Each row is a point. Each table stands for the endless flat space through its points: a line for two points, a plane for three, and so on. Write the one point that lies in both, or say that there is none.
(in the rows, 128 means zero)

First (3 x 4):
[[146 113 142 128]
 [173 125 121 152]
 [164 156 108 145]]
Second (2 x 4):
[[163 151 128 145]
 [143 116 118 150]]
They share: no point

First (5 x 6):
[[115 157 110 161  53 111]
 [ 91 165 111 143 110 129]
 [ 97 109 117 148 143 144]
 [ 89 141 108 146 128 134]
 [ 75 155 155 101 125 173]]
Second (2 x 6):
[[ 98 134 126 139 107 164]
 [ 92 140 120 127 122 140]]
They share: no point

First (3 x 8):
[[105 125 100 136 168  95 174 119]
 [ 99 146  94 124 171  98 189 104]
 [ 94 135 107  96 160 126 167  93]]
Second (4 x 8):
[[100 106 113 102 157 107 150  92]
 [110  75 103  93 138  82 158  79]
 [120 101  97  91 126 116 180 101]
 [ 78 157 115 105 182 140 156  99]]
They share: [ 96 128 109 100 159 125 162  98]

First (5 x 9):
[[154  93 156 137 174 189 101 139 113]
 [164 115 156 121 164 171 105 141 141]
 [141  85 124 119 164 185  79 169 146]
 [129 110 119 104 151 157  86 176 171]
 [169 120 163 133 162 155 119 136 136]]
Second (3 x 9):
[[156  78 162 114 173 188 140 196 198]
 [120  98 130 130 173 168 116 184 190]
 [159 151 104 122 137 121  50 121 128]]
They share: [162 112 137 116 155 157  98 160 164]

First (4 x 11):
[[118 126 138 161 128 111 124  84 107 148 123]
 [ 97 117 139 171 119  97 133  94  98 148 113]
 [ 76 154 188 111 153 108 112 107 152 151 120]
 [ 49 107 173 131 118 100 115 125 107 169 122]]
Second (5 x 11):
[[ 96 133 123 165 112  86 114  93  75 197 150]
 [106 131 138 166 126  98 116  78  58 208 137]
 [109 115 150 126 132  83 109  79  90 183 147]
 [111 135 159 122 139 110 108  77 127 139 126]
 [ 96 129 162 149 121 101 125  91 104 157 133]]
They share: no point

First (3 x 12):
[[ 91 144 131 164 114 176 109 130 172 114 105 106]
 [131 159 176 129  99 166 154 135 127  69 120 141]
 [104 189 182 159 129 139 160 156 157  63 120 114]]
Second (3 x 12):
[[ 98 172 142 175 106 142 105 148 173 112 132  90]
 [125 163 151 202  82 121 132 166 194 112 108  93]
 [ 89 171 142 161 118 156 104 139 163 106 133  96]]
They share: [ 98 160 151 160 118 163 129 139 164  94 111 111]

First (2 x 14):
[[145 156 136 148 152  91 138  88 133 122 154  88 105 143]
 [125 161 161 138 127  96 143 128 103  77 174 108  70 178]]
Second (3 x 14):
[[149 164 136 150 138  79 150 122 131 112 176 114  97 153]
 [101 152 185 159 142 144 152  71  91 113 123  57  97 178]
 [125 160 162 160 138 113 158 100 111 118 150  88 101 167]]
They share: [137 158 146 144 142  93 140 104 121 104 162  96  91 157]

First (6 x 18):
[[104 124  86  80 180  89 124 157  59 163 137 156  78 184 120  83  97 123]
 [ 84  78 129  94  98 131 152 102 157 138  89 105 119 119 193 166 142 141]
 [ 76 129  73 161 112  83 126 151  82 112  99 145 155 180 128  88  90 163]
 [104  67 107  93 140 120 124 125 108 168 120 118  68 139 160 134 116 145]
 [ 40  44  56 178 130 113 126 179 103  75 107 122 142 126 128 127  13 159]
 [116 153 122 102 111  89 163 110 112 152  94 134 137 181 156  94 152 113]]
Second (5 x 18):
[[104 113 138 133  72 117 158 127  90 123  65 149  74 169 177 107 128 112]
 [ 92  97 111 146  64 114 179 138  82 146  66 161  89 148 190 110 149 115]
 [ 98  87 108 119  80 124 161 110 108 133  80 133  98 132 176 105 123  97]
 [ 82 101 150 161  94 116 163 126 120 115 128 163 104 174 144 167  95  93]
 [105 102 120 117  82 120 156 117 103 126  66 130  89 147 176  97 124 107]]
They share: no point

First (6 x 20):
[[172 124 148 171 119 171 165  93 120 163  77 115 187 130 122 120 149 130
  135 103]
 [135 137 130 173 119 159 192 111 177 171 127 179 120  75  77  78 150  62
  113 123]
 [167 112 136 165 135 167 170  94 114 142  82 137 180 136 121 123 154 129
  110 120]
 [137 143 127 202 127 166 198 107 173 145 120 167 145  93  99 126 158  85
  118 122]
 [122 132 153 210 145 154 161 119 144 109 146 143 186 140 122 146 143 129
  128 114]
 [146  85 170 144 146 169 158 116 132 139 103 163 130 140  85  73 120 126
   85 101]]
Second (2 x 20):
[[129 110 139 161 139 156 162  98 128 155 110 151 148 127  92  88 139 111
  128 112]
 [153 122 154 164 127 138 150 125 155 134 122 160 175 109 119 112 136 111
  110 130]]
They share: no point

First (4 x 24):
[[129 155 154 117 117 121  93  88  88 126 172  85 147 109 157 111 163  52
   90 156 144  92 113 131]
 [123  69 159 131  98 104 123 131 143 189 138  85 200  66  96 176 130 112
   77 160  87 125 166 156]
 [131  95 154 147 131 103  94 106 143 170 162 119 188  70 128 148 121  96
  139 102  94 118 161 131]
 [117 179 148  93  99 127  63  82  40  96 184 133 111 145 181  99 169  88
  150 108 162 146 119 101]]
Second (5 x 24):
[[151 134  83 119 113 124 101 169  96 173 133  65 125  34 118 173 136  92
  137 105 110  70 112 119]
 [152 106 136 108 109 121 114 112  98 136 133  98 174  84 144 114  96 129
  139 139  71 148 144 134]
 [154 131 160  94  87  77 130 112 131 135 155 145 169  96 139 147 153  60
  135 125 121 139 170  87]
 [124 111 127 127 106 125  78 119 125 141 153  87 107  70 108 169 162  98
   86  97 117  80 129  93]
 [123 119 119 129 117 134  79 129  87 160 151  80 140  72 129 148 133 117
  125 113 110 105 122 138]]
They share: [122 120 153 119 106 113  90 105 100 146 163 116 160 100 139 138 143 101
 126 121 119 135 147 126]

First (6 x 24):
[[121  73  85  74 161 136 161 156 135 192 115 101 138 111  64  78 113 124
  118 190 190 129 122 143]
 [211  95  57 158  81 121 154 160  97 158 137 125 158 180 154  79  94 128
  158 147 186  99 219 116]
 [164 100  94 155 149  94 163 140 123 123 131 141 113 152 103 118  93 129
  127 110 145 151 156 120]
 [185 130  94 155 176  55 136 134 192 207 203 108 146 179  67 133  84 126
  127 161 145 172 168 132]
 [145  63  84 110 103 140 164 167  95 140  86 110 121 131 112  79 106 128
  138 150 178 120 147 139]
 [ 99  37 110  86 103 129 155 181 117 134  62  84  91 108  74  94 109 132
  138 151 154 160  90 172]]
Second (6 x 24):
[[123  64 101 144 105 104 125 197 151 164  75 128 153 206  81 138 117 148
  113 120 177 148 190 153]
 [226  73  44 141 158 145 166 135 181 185 107  67 127 128  95 141 128 136
   95 128 133 178 119 136]
 [200 107  65 145 108  88 172 144 120 147 140  91 141 120 117  80  80  82
   97 159 132 198 136 163]
 [172 128 110 126 106  44 142 131  92 106 162 114 112 123 133  36  27  87
  132 157 124 173 146 177]
 [170  78 112 128 130  86 101 148 160 146  95 110 119 171 121  88  67 150
  131 120 148 144 169 174]
 [120  96 134  90 146  72  94 147 132 110 126 126  80 171  89  96  55 179
  168 105 132 109 154 153]]
They share: [162  96 101 143 139  97 157 147 131 145 128 115 113 154  94 115  92 127
 126 133 149 152 150 133]
